Rows are points. Each copy is the shape, with its points in the same order, turned, moved and blurred by noise. Say if it was mirrored as well.

Shape (8 x 2):
[[-12.7   1.8]
 [-16.0  10.0]
 [ -0.1 -23.2]
 [-12.5  31.7]
 [ 16.7 -15.0]
 [  0.7   0.3]
 [-12.3  13.8]
 [ 29.8   3.1]]
Copy 1 (8 x 2):
[[  5.2  16.2]
 [ 10.8  11.4]
 [-26.9   9.4]
 [ 33.9   3.6]
 [-19.3  -9.1]
 [  1.5   0.9]
 [ 13.7  11.6]
 [ -7.1 -24.9]]
Copy 1 is: only turned
Copy 2 (8 x 2):
[[  4.8   5.0]
 [ 15.3   5.2]
 [-23.6   2.4]
 [ 32.4  16.6]
 [-20.6  21.8]
 [ -4.2  14.4]
 [ 17.2   8.0]
 [-14.4  37.9]]
Copy 2 is: mirrored

Shape:
[[-12.8 -25.2  -6.4  21.5]
 [ -2.4 -11.6 -27.9  25.3]
 [ -0.8  27.5   2.2 -36.2]
 [-19.8  -7.5  -5.7  18.2]
 [ -1.9 -10.2  -1.9  14.7]
 [  7.1  34.2  14.7  -8.3]
 [  4.9  17.3  15.6 -15.7]
 [ -0.1  -6.2 -11.0   4.8]
 [  6.4 -20.1  -4.5  15.5]]
Copy 1, 9 rows:
[[  2.7  10.5 -28.4 -22.7]
 [ -9.3  27.3 -11.5 -24.5]
 [ 14.6 -12.9  35.6  15.4]
 [ -0.5   1.3 -11.8 -27.1]
 [ -4.6   3.8 -15.7 -11.9]
 [-13.0 -18.2  23.6  13.7]
 [  1.0 -15.3  15.1  18.1]
 [  0.6  13.4  -5.3  -6.7]
 [ -3.1  14.6 -23.8  -2.8]]
Copy 1 is: only turned
Copy 2, 9 rows:
[[-21.1 -13.1 -17.2  32.5]
 [-12.7 -25.5 -30.4  15.0]
 [  8.4  10.8  11.9 -33.9]
 [ -1.0  -8.5 -14.4  23.4]
 [-11.2 -18.0  -5.3  15.9]
 [ 17.6 -11.1  21.6 -18.6]
 [  3.7  -5.1  21.4 -14.5]
 [-11.6 -12.8 -12.6   2.7]
 [-25.1 -21.1  -4.5  14.6]]
Copy 2 is: only turned
Copy 3, 9 rows:
[[-14.2 -19.9  14.7  -2.8]
 [-10.2 -29.0  -3.6 -21.6]
 [  5.8  31.4 -41.0  19.5]
 [ -6.5 -22.2   2.5   8.6]
 [ -0.3 -10.2   4.7  -5.7]
 [ 25.8  17.1 -29.2  10.9]
 [ 13.3  25.0 -19.2  10.8]
 [-10.1  -5.9  -6.4  -7.5]
 [ -6.2  -4.4  11.1 -17.3]]
Copy 3 is: only turned
Copy 4, 9 rows:
[[ 24.7 -25.8 -12.1  -8.4]
 [  6.4 -20.0 -26.7 -17.0]
 [-19.8  20.7  29.1  13.0]
 [ 12.5 -28.3  -3.4  -3.6]
 [ 12.9 -11.7 -12.8   5.8]
 [-23.6   6.7   8.3  36.2]
 [ -6.2   8.1   9.1  27.3]
 [  9.2  -5.7  -7.9  -2.6]
 [ 24.4  -7.0 -20.8  -0.8]]
Copy 4 is: only turned

Shape (12 x 6):
[[  1.0   7.6  -8.5  42.3 -13.6  11.4]
 [ 22.7 -11.7  -1.4  -2.7  10.0  -3.4]
 [-17.6   3.5   0.9  18.9 -34.5  -7.3]
 [ -5.3  14.3 -13.6  12.2  13.1   1.3]
 [-22.4  26.6 -22.6 -10.2  -0.2  -3.7]
 [ 21.5 -30.8 -10.9 -11.9 -11.8  -2.9]
 [-14.9  10.3  -8.9   1.9  -9.8  -1.1]
 [-11.9  -1.6   0.8  24.0 -20.6  16.1]
 [ 14.0 -28.2  14.9   0.4   8.8   0.2]
 [ -9.6  -0.4 -11.6 -10.9  -0.7 -39.7]
 [-20.4 -17.6 -12.1  31.4 -21.9   9.6]
 [ 17.4 -19.0  13.3   9.1  30.1  33.1]]
Copy 1, 12 rows:
[[-14.4 -27.3 -22.1  18.9   0.5  26.3]
 [-18.0  22.7   3.5   2.0   7.6   2.7]
 [ 12.9 -26.0 -28.3  12.3   2.5  -0.2]
 [-20.2 -15.1  -2.1 -14.0  -0.1  10.8]
 [ -8.9 -27.8  -0.8 -24.2   9.7 -20.9]
 [  3.4  20.5   7.8  16.4  29.9  -7.6]
 [  1.3 -22.3  -5.6  -6.8   2.6 -10.1]
 [  4.4 -25.6  -6.9  19.3  -2.2  13.1]
 [  6.7  32.1   3.3  10.9  -0.4  12.9]
 [  4.4   6.0 -21.4 -27.9  23.3 -15.2]
 [ 15.0 -26.8  -8.8  12.9  15.5  26.0]
 [-13.6  20.2  31.6  12.7 -17.8  27.5]]
Copy 1 is: mirrored
Copy 2, 12 rows:
[[ -0.5  32.8 -10.4  20.4 -15.6   0.4]
 [  9.4 -10.0  -7.0  -3.3   2.2 -18.1]
 [  6.8  30.4 -25.8  -7.0  -9.8  21.4]
 [ -4.0  23.1  12.4  -0.4  11.8 -12.3]
 [-22.5  31.2  16.3 -27.4  13.8   1.1]
 [  4.8 -21.4 -33.0 -12.4   0.8 -15.3]
 [ -8.3  21.8  -1.4 -15.8   6.8   6.8]
 [ -6.7  17.9 -17.3  10.0 -11.2  17.0]
 [ 18.1 -21.6 -11.4   9.0   6.2  -3.9]
 [ 13.9  18.4  -8.2 -31.4  27.1  -2.5]
 [ -7.4  21.7 -33.0  18.4   6.5  13.7]
 [ -3.0 -26.9  12.1  32.8  -5.5 -10.8]]
Copy 2 is: mirrored
Copy 3:
[[-27.6 -16.5  10.3  18.4   7.8  18.4]
 [ -3.6   4.5 -11.7 -13.7 -27.1  17.2]
 [-14.1 -13.5  -7.2   3.0  26.6  -7.4]
 [ -5.4  12.8  14.7  14.9  -9.0   5.7]
 [ 14.4  11.3  18.5  15.8  -1.3 -20.0]
 [  4.5 -12.7 -14.7 -33.8 -15.8  11.7]
 [  3.9   3.4   4.7   9.9   5.9  -7.1]
 [ -6.2 -15.7  -1.3   9.3  23.1  15.8]
 [ -3.2  12.7 -23.2 -17.1 -10.8  28.3]
 [ -8.1  21.5   1.9 -22.2  -6.1 -27.8]
 [-11.3 -16.4  13.6  -6.8  30.7  16.4]
 [  5.5  14.0 -11.0   2.4 -15.5  58.9]]
Copy 3 is: only turned
